Rows are points. The last column is the point's height on a tilted bowl or saddle (a function of degree 2), plus a little noise. Count its main directions that bend up, bend down and stay straight.

Points (11 x 3)
[[-4.6  2.0  1.6]
 [-4.2  0.2  0.6]
 [ 0.2  1.5  0.4]
 [-0.1 -6.5  2.3]
 [ 4.0  1.1  1.9]
 [-0.4  3.5  1.4]
 [ 0.3 -3.2  0.4]
 [-0.9 -3.0  0.1]
 [-0.6 -3.2  0.2]
 [ 0.5  2.2  0.7]
 [-0.6 10.7 11.0]]
Directions: 2 up, 0 down, 0 straight

Points (10 x 3)
[[-2.9 -4.0  0.4]
 [-2.9  0.5 -2.6]
 [ 0.6 -3.3  0.2]
 [ 1.9  5.5 -3.1]
 [ 3.5  0.6 -1.0]
 [ 2.1  3.8 -1.9]
 [-3.2  3.8 -6.1]
 [ 1.2  9.2 -6.8]
 [ 1.7 -1.0 -0.5]
 [-0.9  4.4 -4.3]]
Directions: 0 up, 1 down, 1 straight

Points (16 x 4)
[[-0.5 -3.7 -6.4  3.4]
 [ 1.5 -0.1 -0.2  0.5]
 [-7.3  0.7 -5.6  5.5]
 [-0.5  3.9  2.4  1.0]
 [-4.7 -1.0 -1.1  3.0]
 [-4.7  1.5 -2.1  2.3]
 [-3.3 -2.3 -0.3  2.3]
 [-5.6  1.2  4.1  4.0]
 [ 4.5 -7.7  1.7  6.7]
 [-6.0  1.5  0.5  3.9]
 [ 3.7 -1.3 -2.9  2.0]
 [ 3.2 -5.5 -1.7  4.6]
 [-3.3 -5.4 -3.3  5.2]
 [ 1.2  0.6 -6.1  0.1]
 [-2.0 -1.8  0.6  1.6]
 [-3.1 -0.6  2.4  1.8]]
Directions: 2 up, 0 down, 1 straight

Points (15 x 4)
[[-10.5  -1.3   0.6   9.1]
 [ -5.6  -0.8   1.2   3.5]
 [ -9.8  -1.1   2.1   8.0]
 [  3.7   0.9  -4.2   0.7]
 [  0.0  -1.1   2.8  -0.2]
 [  0.3  -3.7   1.5  -1.4]
 [  4.4   3.6   2.6   0.4]
 [  1.6  -1.1   3.4  -0.6]
 [ -1.4   4.7  -3.4   0.8]
 [ -4.1   4.4  -2.3   2.3]
 [ -2.4   0.8  -3.4   2.1]
 [ -1.6  -0.7  -4.3   2.2]
 [ -3.5  -0.4   1.3   1.8]
 [  4.8  -2.8   0.3  -1.2]
 [  3.1  -4.0  -1.8  -1.0]]
Directions: 2 up, 1 down, 0 straight

Points (21 x 5)
[[ 0.7 -0.8 -1.3 -0.4 -0.5]
 [-4.9 -2.1  1.1  0.2 -1.9]
 [-0.2  4.9 -2.9  1.3 -4.5]
 [-1.2 -1.5  3.4  1.9 -3.5]
 [-6.7  2.3 -3.4  1.4  3.0]
 [-2.1 -2.5 -5.9  5.9  5.5]
 [ 4.9 -6.3 -7.0 -3.8  9.2]
 [ 1.5  1.9  4.4  2.5 -1.6]
 [ 1.3  4.6  5.7  6.2  0.3]
 [ 0.8 -2.2 -0.7  1.3  0.3]
 [-1.3 -3.9  0.4  5.3 -0.5]
 [-0.6  2.2 -1.8 -2.9 -1.9]
 [-8.1 -2.3  2.8  3.4 -5.5]
 [ 3.5 -5.0  2.4  5.1  3.8]
 [-2.4  2.0  0.3  3.5 -1.9]
 [ 3.2  2.5  2.7  4.7  0.4]
 [ 5.1 -3.3  3.6 -2.3  5.1]
 [ 3.2  1.3  7.0 -2.2  1.6]
 [ 0.1  5.2 -4.7  5.6 -2.3]
 [-2.0 -4.7  2.3  0.5 -2.5]
 [ 0.3 -2.9  2.5  0.7 -1.4]]
Directions: 3 up, 1 down, 0 straight

Points (21 x 5)
[[-6.5  2.4  2.4  0.5 -4.1]
 [-6.8  1.2 -1.3 -5.2 -5.6]
 [-4.9  0.4  3.7 -3.5 -5.7]
 [-1.2 -2.7 -0.7  2.8 -0.2]
 [ 6.4 -1.4  1.2 -1.6 -3.5]
 [-2.8 -2.5 -4.4 -5.2 -4.0]
 [-0.2  2.2  2.1 -2.4 -3.5]
 [ 1.1 -0.4  4.0  6.7 -3.1]
 [ 5.0 -1.4 -2.1 -1.4 -2.0]
 [ 5.6 -2.4 -2.9  0.1 -1.4]
 [-8.9 -2.3 -6.8 -1.9 -4.4]
 [-2.1  3.6  3.4 -1.4 -4.2]
 [ 1.5 -6.4  1.9 -0.8 -1.8]
 [ 0.6  8.3 -0.8  1.8 -1.9]
 [ 0.6 -0.2 -2.9  0.4 -0.6]
 [-1.2  0.4  3.6 -4.4 -5.3]
 [-5.7  1.9  5.0  2.0 -5.2]
 [ 2.1  3.0  1.1 -0.1 -2.5]
 [ 0.0  2.8 -1.1  0.3 -1.3]
 [-1.0  1.6  3.4 -0.7 -3.6]
 [ 4.4 -8.6 -6.3  0.6 -0.5]]
Directions: 0 up, 3 down, 1 straight

Points (48 x 7)
[[ -4.3  -6.5  -2.4  -0.6  -4.8   1.3   2.7]
 [  0.3   5.9   4.9   2.9  -0.3  -3.0  -2.2]
 [  1.4  -1.8   3.8   5.0  -3.3   6.4   0.0]
 [ -3.4  -3.1  -0.9   3.4   2.4   0.7   1.1]
 [  1.6   4.2   4.1   2.1   1.9   0.1  -2.5]
 [  6.9  -6.2   5.5  -1.3  -2.3 -11.1  14.2]
 [ -0.6   2.5   2.9  -8.5  -3.7   0.2   6.3]
 [ -0.5   0.1   3.0  -2.7  -1.4  -0.7   0.5]
 [  1.3   8.2  -7.4   0.4  -2.2  -5.2   0.3]
 [ -2.4   3.7   1.6  -4.3   6.1  -2.8  -0.5]
 [ -4.2   5.1  -0.8   0.1   0.3  -0.1  -0.9]
 [ -1.7   3.1   3.9  -3.0   2.4  -1.0  -0.8]
 [  6.9   5.7  -0.8   0.6  -1.9   1.6   2.7]
 [ -0.7   1.1   2.0  -2.1   1.0  -4.0  -0.7]
 [  2.3   1.6   0.7   0.0  -0.7  -2.7   0.3]
 [  6.2   5.8   5.8   2.1   0.0  -2.7   0.6]
 [ -0.9   4.0   0.3  -4.3  -4.0   1.9   2.0]
 [  1.0  -2.4  -0.6  -4.4  -1.2  -1.6   2.5]
 [  3.9  -0.3  -1.9   4.7   4.8  -2.8   1.5]
 [  4.4   2.0  -4.3  -4.5   3.2  -1.1  -0.5]
 [ -2.0  -3.3   1.3  -2.2   3.8   1.6   1.9]
 [  2.2   9.6   0.1   7.6   3.0   0.9   0.9]
 [  4.7  -0.5   2.9  -1.9  -0.6  -0.3   2.8]
 [  0.2   0.7  -0.8   3.6   5.6  -1.1  -1.0]
 [  2.2   1.8  -4.5  -3.9  -2.7  -1.1   0.0]
 [ -2.4   2.5   5.8  -6.3  -2.3   8.4   4.8]
 [ -0.6  -3.0  -0.9  -4.0   0.6   1.7   2.0]
 [ -1.2   0.5   1.2  -1.4  -1.0   0.6  -0.5]
 [ -3.7  -3.3   0.3   8.7   2.3  -2.1   3.2]
 [ -0.8   2.0  -1.9   1.5   1.6   3.6  -0.9]
 [ -1.4  -0.1  -5.1  -4.2  -3.1   0.8  -1.1]
 [  1.4   1.0   2.9  -0.1  -2.7  -1.2   0.4]
 [ -4.0   1.6  -5.2   2.3  -4.7  -4.1  -1.1]
 [  1.9   5.6   1.3  -4.1   7.1  -2.1  -0.3]
 [ -1.7   2.4   8.5  -0.7  -0.9   2.8  -3.2]
 [  5.3   6.7   6.0  -2.7   0.2  -0.4   2.7]
 [ -2.9   0.2  -1.9   0.8   0.7   2.3  -0.7]
 [  3.1  -3.1   0.7  -6.4   1.4  -7.5   5.6]
 [ -2.9  -2.7  -3.5   4.8  -4.0  -1.0   1.8]
 [ -0.5   3.0  -2.8   2.0   5.5  -3.4  -2.3]
 [ -0.3  -5.2  -3.3  -0.4   4.3  -2.7   2.6]
 [  2.7  -3.7   0.7   1.3   5.4  -0.7   2.7]
 [ -3.0  -1.4   1.5   1.8   2.4  -1.9  -1.1]
 [  4.3  -8.7   2.5  -3.3   1.8   4.9  11.4]
 [  1.2   4.3   1.8   3.6  -8.9   2.7   2.1]
 [  0.7   4.4  -2.0  -5.1  -1.8  -2.4   1.3]
 [  4.6  -2.8   0.1   7.3   1.1  -3.7   6.2]
 [  0.4  -0.3  -1.3   2.7   2.6   0.5  -0.3]]
Directions: 3 up, 1 down, 2 straight

Points (45 x 7)
[[ 2.9 -0.7  3.9 -4.4 -5.0  0.4 -2.4]
 [ 2.4 -3.3 -3.3  0.7  3.1 -4.8  0.4]
 [-2.6 -2.1 -1.3 -3.7 -0.2 -4.1 -1.0]
 [-4.0  5.2 -0.3  3.5  3.8  0.7  6.0]
 [-1.6 -5.0 -5.5  1.4  0.0  1.5  2.4]
 [ 9.6  4.4  0.7 -1.5  4.3 -0.6  4.2]
 [-0.9  1.2 -1.9  2.0 -1.0 -2.4  0.5]
 [-0.9 -2.3  5.0 -0.7  3.7  4.2  3.8]
 [-3.6 -1.6  5.9  7.1  3.9  3.8 11.1]
 [ 1.0  2.2 -5.8  1.7  6.5 -5.3  2.7]
 [-1.9  6.0  1.8  0.1  1.3  1.3  4.9]
 [-1.3 -0.2  0.8  1.8 -6.6  2.4  3.2]
 [ 0.6 -7.8  7.9  4.2  1.7  5.2  5.4]
 [-1.2  0.1  7.5 -2.8 -3.0 -3.0 -2.5]
 [ 4.2  4.3  0.2  0.7 -0.5  1.9  1.3]
 [ 3.1 -3.9  7.4  0.8 -0.6  2.1 -1.4]
 [-3.7 -5.0 -2.4 -0.6 -1.8  1.4  1.7]
 [ 5.4  2.3  3.4 -6.9 -0.3 -5.3 -0.3]
 [ 6.1 -0.1 -1.5  1.0  1.9  3.5  2.6]
 [-7.1 -1.6  0.3 -1.9 -4.8  2.3  3.4]
 [ 2.3 -3.0 -1.5  5.1 -2.4 -4.3 -2.6]
 [ 2.9  0.6  5.3  7.3 -0.4 -0.3  1.8]
 [-4.2 -1.7  4.8 -0.1  4.8 -2.4  4.5]
 [ 1.2 -5.3 -4.2 -3.6  2.6  3.8  5.8]
 [ 2.3  3.5  6.1 -4.7 -3.5  1.3 -0.4]
 [-0.3  4.1 -0.2  1.4 -1.4  3.4  3.1]
 [-9.5 -2.0  0.8  0.3 -2.7  1.1  5.8]
 [ 0.6 -0.9  0.8  0.0  4.2  0.1  3.2]
 [-1.5 -5.6  2.4  3.3 -4.5  2.8  2.9]
 [-1.5 -0.6 -4.6 -0.3 -3.4 -0.1  0.6]
 [ 4.8 -3.1  1.8 -0.7 -0.8 -0.2 -1.0]
 [-4.5 -0.5  3.5 -2.2  3.4  1.0  3.4]
 [-2.9 -5.2  5.6 -4.3 -0.3  5.3 -1.1]
 [ 3.5  2.0 -1.8 -3.8  0.5  3.1  3.1]
 [-2.9 -2.3  4.7 -0.3 -5.3 -4.8 -1.4]
 [-0.7  1.8 -4.5  0.7  1.8  4.5  3.3]
 [ 1.2 -5.7  2.5 -4.0 -3.4 -1.4 -5.0]
 [-3.7  2.1 -5.1  7.9 -3.9  0.3  0.1]
 [ 2.8  4.1 -0.7  0.0  2.5 -0.2  2.1]
 [-0.8 -0.9  5.6 -0.9  7.1 -2.7  4.8]
 [-8.1 -5.4  1.0 -1.1 -0.2  0.5  2.7]
 [-3.2  0.4 -5.5  2.1 -7.4  2.6  3.3]
 [ 3.0  2.7 -2.8 -2.3  1.6 -0.2  2.1]
 [ 1.1  2.4  2.9  1.2 -4.6 -3.8  1.0]
 [-1.2  0.3  2.7 -5.6 -3.9 -6.5 -2.8]]
Directions: 3 up, 1 down, 2 straight

Points (67 x 9)
[[ -4.1  -5.3   5.1  -1.7   2.2   7.5  -2.2   6.1  -3.8]
 [  4.0   1.8  -4.9  -2.6  -1.7   2.4  -2.2   1.1  -1.4]
 [  4.7   0.3   3.6   1.1   2.9  -0.8   0.4   9.7  -4.8]
 [ -0.6  -0.3   0.5   3.8  -2.3   1.1   1.0  -0.5   1.6]
 [  0.7   1.3  -0.6   3.6  -4.2   1.3   2.5  -5.5  -0.5]
 [ -8.8   5.1   1.1   3.8   6.1  -0.2  -3.9  -2.6  -5.6]
 [ -3.4  -1.2   6.4  -5.9  -1.7  -0.2  -3.3   7.3  -6.6]
 [ -2.6   0.4   1.0  -4.2   0.9   1.5   3.8   0.2  -1.3]
 [ -0.9   0.2   0.8   0.4  -3.8   2.6   1.4  -2.5   1.0]
 [ -1.6  -4.9  -6.3  -7.3  -8.0   5.3   4.1   0.2  -6.5]
 [ -2.3  -5.0  -3.1  -1.1  -0.4  -4.5   4.9  -2.2  -1.5]
 [ -4.9   0.8   6.3  -4.0   0.2   1.7   7.0  -1.5  -6.3]
 [  5.0  -4.6   0.0  -7.0  -7.2  -1.8   0.7   3.4  -3.1]
 [  0.4  -0.2  -2.1  -7.2   1.9   1.3  -2.6  -3.6   0.6]
 [ -1.0  -2.7  -3.5  -2.3   0.7  -1.0  -6.9  -1.5  -0.6]
 [ -3.7  -0.9   1.2  -0.7  -5.3  -2.1  -0.2  -3.3  -0.9]
 [  1.2  -4.1  -6.4   1.8  -0.9  -5.5   1.0   0.1  -0.3]
 [ -1.0  -3.5  -2.9   1.0   1.1  -3.1  -2.1  -1.3   0.6]
 [  1.9   6.8   1.9  -2.4  -1.1  -1.6   3.1   4.2  -3.8]
 [ -1.4   0.1   4.0   2.7   3.4  -2.2   5.9  -1.6  -3.2]
 [ -0.6   0.3  -0.5   2.3  -1.5   2.9   2.5  -6.1   0.3]
 [  4.7  -3.0  -2.6  -0.2  -3.9   3.2  -7.3   2.1  -2.3]
 [  2.1  -1.6  -2.2  -0.9   3.7   0.9   1.9   0.3  -0.2]
 [ -5.4   7.0   2.9  -1.5   1.2  -0.1   1.8  -2.0  -3.9]
 [  0.6   0.6  -3.2   2.3  -1.5   0.6  -6.6   4.6  -2.3]
 [ -6.1   1.6  -3.9  -0.7  -8.9   4.2   0.9  -1.7  -3.2]
 [ -1.0   4.0   1.2   3.2  -3.9   0.8  -1.6  -4.0  -0.4]
 [  6.3  -1.4  -0.4   1.2   1.0  -0.7   8.1   3.0  -4.2]
 [  5.5  -2.9   5.2  -1.5  -3.3  -1.8   1.5   4.8  -2.0]
 [  0.4   0.9   1.0   4.0   0.7  -4.1   1.9   6.8  -2.5]
 [  4.2  -6.1   6.6   0.6  -3.8  -0.2  10.1  -5.1  -8.2]
 [  1.2   0.5   2.5   2.1  -1.0   1.1   0.5   3.3   0.6]
 [ -5.4  -0.3   2.6   1.7  -2.5  -2.6  -6.4   2.9  -3.4]
 [  1.6   5.2  -1.4  -1.9  -5.3  -3.5   3.8  -1.6  -3.9]
 [ -2.1   1.8   0.2  -5.8  -1.1   0.4   3.6  -2.1  -1.8]
 [  3.3  -1.2  -2.1  -0.3  -2.8  -4.3   4.3   0.4  -0.3]
 [ -3.6   2.3  -0.1   1.5   1.8   0.0   0.4  -9.3  -1.9]
 [  0.9  -5.3  -2.1  -1.7   0.9   1.0   1.2   1.5   0.2]
 [ -1.1  -2.0  -1.5  -4.8   5.2   2.4   0.3   6.5  -3.3]
 [  1.7  -3.8  -5.3   3.3   8.7  -6.3   2.9   4.5  -7.5]
 [ -0.9  -0.1  -0.2   1.4  -6.2   2.4   5.4  -6.7  -2.5]
 [  1.5  -0.3  -3.8   2.7  -0.8   1.0   3.1   3.9  -0.8]
 [ -1.0  -3.0  -1.5   6.2  -2.3  -1.1  -0.1   6.7  -0.3]
 [ -2.7  -0.8   3.2  -6.7  -0.4   0.6   4.4  -6.2  -4.1]
 [  0.8   2.1  -0.1  -0.8  -7.0   1.5  -2.5   2.4  -1.5]
 [  1.3   2.5  -3.2  -3.4  -5.4   0.0  -8.8   4.7  -6.2]
 [  0.8  -4.6   2.6   0.4  -2.3  -1.1  -0.6   0.6   1.1]
 [ -2.5  -5.6   0.5  -3.1  -1.8   1.9  -3.5  -1.6   0.3]
 [ -0.8  -0.1  -1.3   6.1  -1.5  -4.9   7.4   7.4  -4.2]
 [ -2.7  -1.7   1.3   0.7  -4.6  -0.2  -3.8   4.2  -0.4]
 [ -0.9  -6.9  -2.3  -0.4  -5.7  -4.9  -7.1   5.6  -2.9]
 [  2.8  -1.7   1.3   3.9   2.3   2.3  -7.1  -0.2  -0.3]
 [ -1.9  -0.5   1.0   2.8   3.4  -1.0   6.9   1.6  -3.3]
 [  1.2   3.4  -0.3   1.1  -2.9  -0.7   2.1   4.2  -1.3]
 [  1.0  -1.1   2.4  -1.6   1.9  -2.3   7.1   3.0  -3.0]
 [ -9.4   1.3   1.9  -0.6   0.9   5.2  -5.7   9.9  -9.7]
 [  2.1   2.8  -1.5  -2.2   0.9   2.2  -2.2   1.8   0.3]
 [ -1.1  -3.4  -4.5  -0.5   3.8  -0.2  -2.3  -4.1  -0.6]
 [ -3.0  -5.7   2.1   1.0  -3.9  -1.5   1.2  -1.4   0.4]
 [  2.8  -0.7  -2.5   3.2  13.0  -5.2   0.3   6.3 -10.8]
 [  1.7  -0.8   2.1   7.4   3.2  -2.2  -1.3   1.0  -1.3]
 [ -1.7   0.9   1.4  -1.9  -1.9  -0.7   0.6   1.6   0.1]
 [ -4.6   5.6   5.4   0.5   1.8   0.3  -2.9   1.7  -3.3]
 [ -1.0   0.2   2.4  -1.8  -5.6   0.9   1.9   6.2  -2.3]
 [  0.6   1.3  -5.2  -3.5  -1.1   3.2  -0.4  -3.6  -0.7]
 [  2.3  -1.5   0.8  -4.9  -0.1   0.9   0.2  -0.2   0.6]
 [ -1.6   3.0  -0.2   2.9  -4.2   1.6   3.9   1.5  -0.9]]
Directions: 0 up, 6 down, 2 straight

Points (70 x 9)
[[ -1.4  -2.1  -1.9   2.6   0.5  -2.5  -0.9  -1.4   0.6]
 [  0.6   2.7  -1.3  -2.7  -8.0  -5.1  -3.5   8.1  -3.4]
 [  3.0   0.2   3.2  -2.5  -0.2  -2.6  -5.2   8.3  -2.7]
 [ -4.5   0.2   0.6  -3.2  -0.5   6.4  -3.4   0.0  -2.6]
 [ -1.0  -0.5  -0.9   1.9   2.5  -2.7   7.2   0.9  -6.0]
 [ -0.8   0.4  -1.5   4.2   1.8   0.4  -3.3   4.7  -0.1]
 [ -0.6   8.0   0.6  -3.2  -3.0   7.7  -1.6   3.1  -4.5]
 [  2.0   2.1   0.6  -1.0   1.3  -4.5   1.2   0.1  -2.0]
 [ -3.3  -1.0  -6.5  -3.2  -2.5   2.5  -2.7  -1.1   2.4]
 [  1.3  -1.3  -2.1  -1.1  -1.7  -0.2  -6.6   3.9  -2.4]
 [ -3.2  -2.7  -2.0  -2.2  -1.4  -4.2  -1.4  -0.5   0.2]
 [ -1.9  -0.3   1.1  -3.7   4.2   6.0  -0.7   0.1  -2.1]
 [ -1.3  -3.0   7.4  -3.2   4.6  -0.2   6.2   1.1  -4.4]
 [  0.8  -5.9   0.4  -4.4  -1.4  -2.9   0.8   3.0  -1.0]
 [  0.9  -2.8  -1.1   3.6  -2.2  -0.4  -6.5   0.4  -0.7]
 [  1.5  -0.9   4.1  -1.6   0.4  -1.2   1.3   2.7  -0.6]
 [ -7.5  -2.1   6.0  -0.3  -1.2   5.8   1.1  -1.0  -4.3]
 [  2.2   4.6   1.9   5.2   0.8  -0.9  -1.8   1.2  -2.2]
 [ -2.6   2.3  -0.1  -2.4   1.0   1.5  -2.9  -2.2  -1.4]
 [  6.3   2.0   4.0   2.9  -3.1   3.4  -4.5  -2.1  -6.6]
 [  1.9  -0.9   3.7  -5.5   3.3   3.0   0.9  -1.0  -0.1]
 [ -1.9  -2.6  -4.2   1.8   7.1   1.4  -2.6   3.1   0.0]
 [  1.0   3.1   1.4  -1.8   2.9   4.4   2.2  -0.1  -2.3]
 [  3.8  -1.5  -1.9  -2.2  -2.2   4.8  -3.1  -0.5  -2.9]
 [  3.7   1.3   0.2   2.2   2.4   3.4  -4.9   0.3  -2.6]
 [ -3.4   3.8   3.0   6.5   5.6   3.2  -1.7   4.1  -2.1]
 [ -4.2   0.5   3.9   0.1   4.1  -1.9   7.0   6.4  -8.0]
 [  0.4  -0.7   1.8   3.1   0.7   3.4   1.5   1.5  -0.6]
 [ -5.6   7.6  -0.9   0.2   1.2   6.2  -0.2   4.7  -3.5]
 [ -3.8   2.4  -4.1  -1.7   1.0   4.4   2.0   2.4  -0.9]
 [  4.7  -5.8   4.0  -4.1   5.1  -9.9   0.6  -1.9  -5.3]
 [ -0.8  -2.0   4.4  -5.4  -1.6  -1.3   2.9   5.7   1.4]
 [ -5.8   4.0  -1.1   2.3  -0.8  -3.1  -3.5  -5.6  -0.6]
 [  1.5   3.6   2.0   1.0  -6.1   0.6   3.1  -0.6  -4.1]
 [ -0.4   0.6   0.0  -3.2  -3.6  -3.9  -5.9   0.4  -1.8]
 [ -3.9   2.7  -4.4  -2.6   3.6   4.0  -1.1   5.6  -0.4]
 [  1.0   1.7  -3.1   3.0  -3.9  -3.3   3.3   0.5  -2.8]
 [ -1.2  -2.7   0.9  -3.0   2.5   0.0  -2.2  -4.2  -0.4]
 [  3.4  -2.7  -0.2   1.5 -11.0   2.5  -3.8  -5.9 -10.2]
 [  1.7  -4.0   1.6  -2.1  -2.1  -3.3   2.7   0.5  -1.9]
 [  6.6  -4.4  -5.2   3.8   4.9   2.7   2.6   1.2  -1.0]
 [  4.8   3.7  -7.3   5.0  -4.8   4.4  -0.4   0.0  -4.4]
 [ -3.6  -4.6   3.0   1.4   7.4   3.1  -2.8  -0.9  -2.8]
 [ -0.1  -4.9   0.2   5.2  -4.2   0.8   2.1  -3.0  -0.5]
 [  3.1  -3.6  -1.9   2.6   2.5   6.5   4.1   0.9  -2.5]
 [ -5.1   1.4  -5.6   2.7   1.4   5.4 -11.8  -3.5  -1.7]
 [  0.1   0.4   4.7   0.9  -5.4   4.6  -1.6  -4.3  -5.4]
 [-10.5  -0.8   4.4   1.2   2.0  -2.9  -1.6  -2.5  -6.4]
 [ -2.8  -1.9   2.5   1.4   1.6  -0.8  -0.4   3.0  -1.0]
 [ -1.9   1.6  -1.4   5.3   2.3  -1.3  -1.1   2.7  -0.2]
 [  5.6   2.4   4.3   1.4   5.2  -0.3   0.3   1.9  -2.6]
 [  2.5  -0.1   0.1   7.3  -5.2  -1.6   4.5   4.2  -3.1]
 [  1.8  -0.4  -1.3   0.8  -2.5  -0.1   6.0   3.3  -5.0]
 [  5.5  -4.3  -3.5   4.1  -1.5  -2.6   3.5   4.9  -6.5]
 [ -5.3   2.3   2.4   3.6   1.1  -3.9  -1.3  -1.6  -2.9]
 [  2.4 -10.8  -6.8  -3.2   0.2   0.0  -0.2  -1.0  -0.3]
 [ -0.1  -1.2  -2.1   2.0  -1.4   4.1   8.1  -1.9  -7.4]
 [ -1.8  -2.7   0.4   0.3   6.6   0.1  -2.2   0.4  -2.3]
 [  4.4  -8.0  -5.6  -1.1   7.0  -3.0   0.1   2.5  -3.7]
 [  2.0  -0.6  -1.8  -0.7   5.7   3.2   2.7   0.1  -1.5]
 [ -2.1   3.6  -2.1   5.9   8.9  -1.7  -1.5   7.8  -5.9]
 [  4.4  10.1  -0.4  -5.4   1.0  -3.4   0.3  -3.7   2.5]
 [  6.6  -0.3   1.9   2.6   1.1   2.9   5.3 -10.0  -5.6]
 [  1.5  -1.5  -2.5   1.7   0.4  -0.1  -2.3   7.8  -1.7]
 [  0.9   0.0  -0.3   2.9  -1.2  -3.9   2.5  -2.9  -1.5]
 [  2.2  -0.1   0.9   4.4  -1.2  -2.6  -2.1   1.0  -1.2]
 [ -1.8   2.5  -1.3  -7.4   2.2  -0.6  -0.2   1.2   2.1]
 [ -0.8  -3.5  -2.3  -1.7  -1.0  -1.4   0.0  -3.4   0.5]
 [ -3.2   1.1   5.5  -1.6  -2.2  -4.2  -1.5  -0.4  -1.2]
 [ -8.9   4.8   0.9  -2.8   0.9   3.3  -1.1  -3.2  -5.8]]
Directions: 2 up, 3 down, 3 straight
